Each row is a point. Two turns around zero, p and q, are shown by what they do to some points. Write where each new point lands after one turn and then the other. Backwards means that the second turn is done in reverse. Each puzzle has new turns, and all numbers are rounded.
In the rows, 128 means zero.

Turn p:
[123  80  80] => [134  95  69]
[ 88 160 183] => [ 84 131 189]
[ 98  95 117] => [109  91 108]
[143 155 117] => [133 160 125]
[188 150 142] => [179 163 148]
Turn q:
[183 128  79] => [178 142  76]
[ 90 137 133] => [ 91 135 139]
[134  96 112] => [131 102 103]
[ 95 170 160] => [100 159 174]
[101  76 180] => [104  64 166]
[165 160 103] => [164 166 109]
Where do these land?
p, then q: [125  89  98] => [130 111  82]
q, then p backwards: [162 141 148] => [165 128 148]
q, then p: [133 205 131] => [115 191 171]
q, then p: [ 92  76 134] => [108  71 109]

Turn p:
[176 182 167 137 152  98] => [176 176 175 106 133  96]
[108 161 189 104  72 171] => [ 84 153 178 127  56 151]
[ 99 106 194 114 164 126] => [ 99  92 194 120 144 109]
[112  94  89 124 134  82] => [121 101  79 128 152  92]
[134 166  84 129 137 150] => [133 171 103 128 148 160]
[ 91 142 119 200 158 172] => [129 138 148 206 168 167]
[167  89  92  97 146 166] => [148  94  99  85 141 180]
[128  96 133 126 140 107] => [132  95 126 122 138 107]
[137 117  85 121  49  81] => [130 132  51 130  71  91]
Turn q:
[114 126 131 121  98  81] => [130 126 130 117  96  81]
[ 66 136 106  90 144 150] => [ 69 146 109  87 155 125]
[141  94 109  93 193 124] => [137  94 127 111 202 120]
[192 136  84 128 181 104] => [194 132 108 150 192 115]
[148 105 128 154  50 163] => [144 108 102 127  53 173]
[134 141 171 210  94 134] => [124 133 150 199  66 150]
[101 159 166  99 137 140] => [ 99 158 170 103 133 133]
Where do these land?
p, then q: [110 132  84 121  58 130] => [115 154  56 126  95 123]
p, then q: [102 168  71 164 136 168] => [107 175  99 177 156 170]
q, then p: [123 129 147 163 165 196] => [113 120 164 173 150 187]
p, then q: [137 116 166 141 165 109] => [143 100 174 137 138 114]
q, then p backwards: [177  97 190 131 170  61] => [145  95 205 184 175  98]
q, then p: [ 98 113 116 117  80 107] => [102 126  84 119  99 103]
q, then p: [176  84 146 113 172 111] => [170  71 158 103 148 124]
p, then q: [141 171 126 138 117 169] => [128 170 136 132 114 171]
q, then p: [ 88 142 106  63  89 102] => [ 81 156  95  73 118  90]

Turn p:
[103 136 159  84 136 157  68 141 125] => [ 97 139 147  74 141 172  92 140 145]
[141 108 163 114 207 162 149 190 105] => [144  81 146 100 201 122 111 193 102]
[141 144 102 154 132 163  74  96 140] => [147 144 136 154 134 176  90  87 145]
[110 126 104 106 128  98  95  56 157] => [ 83 157 110 138 134 125 124  60 166]
[139 105 136  88 105 130 114 115 190] => [126 143 151 103 125 111 137 112 199]
[123 194 101 175  95 101 184 102 129] => [147 165  99 180  97 136 198 111  89]
[131 150  55 151  72  57 188 159 110] => [156 163  51 166  62  72 162 150  99]
[152  84 154  89 127 148 179 160  77] => [153  71 134  66 129  85 133 150  94]
[ 83 135 109 197 117 131 142 122 127] => [119 106 106 190  99 164 147 135 119]
[156  97 198 123 160 134  87 138 121] => [106 111 203 109 157 118  87 141 122]
Turn q:
[ 60 131 168 131 145 172 108 106  73] => [ 73 163 167 130 144 117 115  66  81]
[162 153 110 145  87  87  78 174 170] => [174 131 101 152  89 128  66 174 162]
[141 134 127 167 132  74  88  85 192] => [205 104 102 163 139 108  99  94 165]
[174  82  93  85 144 188 149 140 109] => [ 85  72 140  78 148 170 145 170 113]
[123  77 126  52 119 165 174 140 127] => [ 65 101 128  54 125 119 164 146 142]
[165 157 155 180 103 107 128 128 177] => [190 126 141 165  87 142 125 122 171]
[151 127  70 177  50  94 126 160 138] => [147 111  59 173  56 149 114 166 128]
[ 75 155 123 114 175 159 152 123 111] => [ 89 177 133 121 177 144 150 104 122]
[123  91 152 115 178 121 152 140 105] => [101 117 161 131 164  94 162 144 122]
[105 172 157 115 146 113 125  84  78] => [151 178 147 113 148 109 139  93  76]
Where do these land?
q, then p: [150 144  99 159 115 156 120 144  73] => [150  95 127 115 101 172 103 144  88]
p, then q: [ 99 103 171  53 117 114 122 119 109] => [ 95 155 100  69 143  71 127 115 139]
p, then q backwards: [145 106 167 150 122 126 163 116 138] => [147  95 169 144 142 121 149 120 115]
p, then q backwards: [158 140  90 143  55  96 104 151 122] => [119 172 154 143  56  90 113 149 127]
q, then p: [103 144 204 122 125 126 110 124 150] => [ 89 176 176 130 124 123 153 102 133]
p, then q: [185 128  94 137  97 129  70 169 135] => [187 132 145 126  97 144  56 148 135]
p, then q: [ 97 152 188 114 122 129 162 132 108] => [ 75 156 142 103 118 110 171 136 116]
q, then p backwards: [211 161  79  73 118 116 107 147 133] => [127 141 116  98 130 187 125 224 104]
q, then p: [128 155  93 177 120  60  88 131 127] => [175 158 124 190 113 123  75 124 103]
p, then q: [ 58 114  82 150 178 174 160  62 177] => [ 95  61  99 159 186 182 178  79 167]
q, then p: [ 72  90  87 129 209 180 194 142 151] => [ 97  67  78 162 203 166 190 151 157]
p, then q backwards: [130 100 183 128 158 130 135  99 114] => [129  81 154 121 162 159 122 113 106]

Turn p:
[130 133 132 153 137 111 149 158 112 124 101] => [116 150 140 138 151 100 145 131 154 128 113]
[118 153 153 101 134 152 157 125 145 126  81] => [124 112 114 120 138 157 158 118 174  92 116]
[170 134 111 131 141 115 122 102  98 128 103] => [144 161 115 150 115 127 155 106 111 136  98]
[107 109 139 141 162 110 111 100 130 118 123] => [139 125 156 138 132 116 124  88 110 107 141]
[161 145 157 123 138 139 133 106 107 118 135] => [158 153 136 121 111 147 157 139 120 114 122]
[109 137 109 114 109 122 134 138 115 102 135] => [113 136  99 121 118 106 117 139 132 114 141]
[136 125 143 110 108 104 101 156 141 162 141] => [123 131 138  92 123 139 105 120 142 175 130]
[131 111 165 162 110 139  95 142 134 113 132] => [151 132 171 132 118 125  88 146 145 124 118]
[117 123 106 117 140 137 118 124 113 166 146] => [ 97 125 130 138 119 148 133 120 103 151 146]
[110 115 105 147 125 131 156  86 140 126 134] => [142  91 114 160 131 111 142 126 110 121 148]
[107 146 111 150 129 117 105 143 139 103 150] => [129 146 121 133 151 114  86 136 119 120 151]
[141 105 106  88 103 160 155 156 162 151 154] => [ 99  76 103  95 128 148 127 167 117 154 111]
Turn q:
[135 129 103 101 170 173 104 125 144 160  92] => [130 100 130  98  88 126 132 100 179 129  89]
[152 146 115 117 142 136 151  93 106 135 155] => [124  99 116 144 130 161 132  88 118 141 143]
[111 168 147 121 114 109 130 129 121 137 146] => [116 146 134 144 118 148  96 124 103 110 138]
[168 155 119  89 110 111 139 120  92 122 135] => [150  97 138 135 117 168 142 115  95 102 153]
[120  96 101 134 134 118 127 126 160 132 105] => [137 136 107 115 113  99 143 143 160 142 138]
[141 138 130 113 128 128 143 143 141 113 145] => [123 140 144 121 134 155 140 128 130 128 143]
[129 125 134 171 125 119 132 146 137 135 116] => [147 158 119 121 136 114 122 139 117 148 113]
[133  76 139 120 137 130 118 128 151 149 110] => [126 117 146 123 105  91 146 147 148 158 123]
[131 100 116 143 122 159  96 123 160 139 116] => [129 122 116 134 120 115 141 155 168 145  91]
[102 114 127 162 148 126 100 147 119 122 145] => [111 127 113 104 157 112  97 150 127 140 113]
[154 161 135 107 130 141 162 116  95 118 133] => [136 115 143 138 137 160 142  81 103 112 136]
[ 97 132 160 147 111  98 118 126 130  91 125] => [132 154 139 148 160 104  99 151 122 107 146]
[ 92 126 139 139  93 115 144 142 108 112 140] => [106 153 119 139 149 112 129 143  93 103 138]
Where do these land?
p, then q: [160 225 123 116  99 130 118 150 126 139 132] => [122 148 101  93  97 202 134 105 164 122  91]
q, then p backwards: [110 111 109 123 145 155 112 134 119 137 116] => [127 108 126 102 117 121 146 146 136 117 106]
p, then q: [143 119 128  83 139 109 137 102 135 126 116] => [134 104 118 147 117 122 163 105 131 113 152]
p, then q: [108 142 134 139 125 135 149 139 110 141 115] => [111 165 124 128 135 130 124 127 136 142 135]
p, then q: [107 120  68 115 141 135 143 117 141 120 130] => [116 104  80 106 151 100 125 126 123 123 143]
q, then p: [105 125  98 144 145 113 118 100 126 104 120] => [132 125 113 123 150 119 104 112  83 137 125]
q, then p: [127 113 160 132 134 122 127 101 130 136 157] => [124 126 168 145 131 128 119 121 130 149 150]
q, then p: [123 115 152 145 144 112 122 123 159 137 125] => [137 137 138 118 142 145 116 116 143 162 140]
q, then p backwards: [116 121 147 138 122 157 139 148 124 103 119] => [139 128 133 140 163 119 142 152 123 117 112]
p, then q: [110 111 157 145  81 141 124 141 119 137 125] => [123 158 146 140 113 125 130 179 132 142 118]
p, then q: [113 111 114 123 137 110 123 143 120 115 142] => [119 117 126 127 125 120 103 135 116 111 149]
p, then q backwards: [214 124 147 132 124 116 125 138 126 142 139] => [179 121 139 172 125 142 126 175 146 153 112]
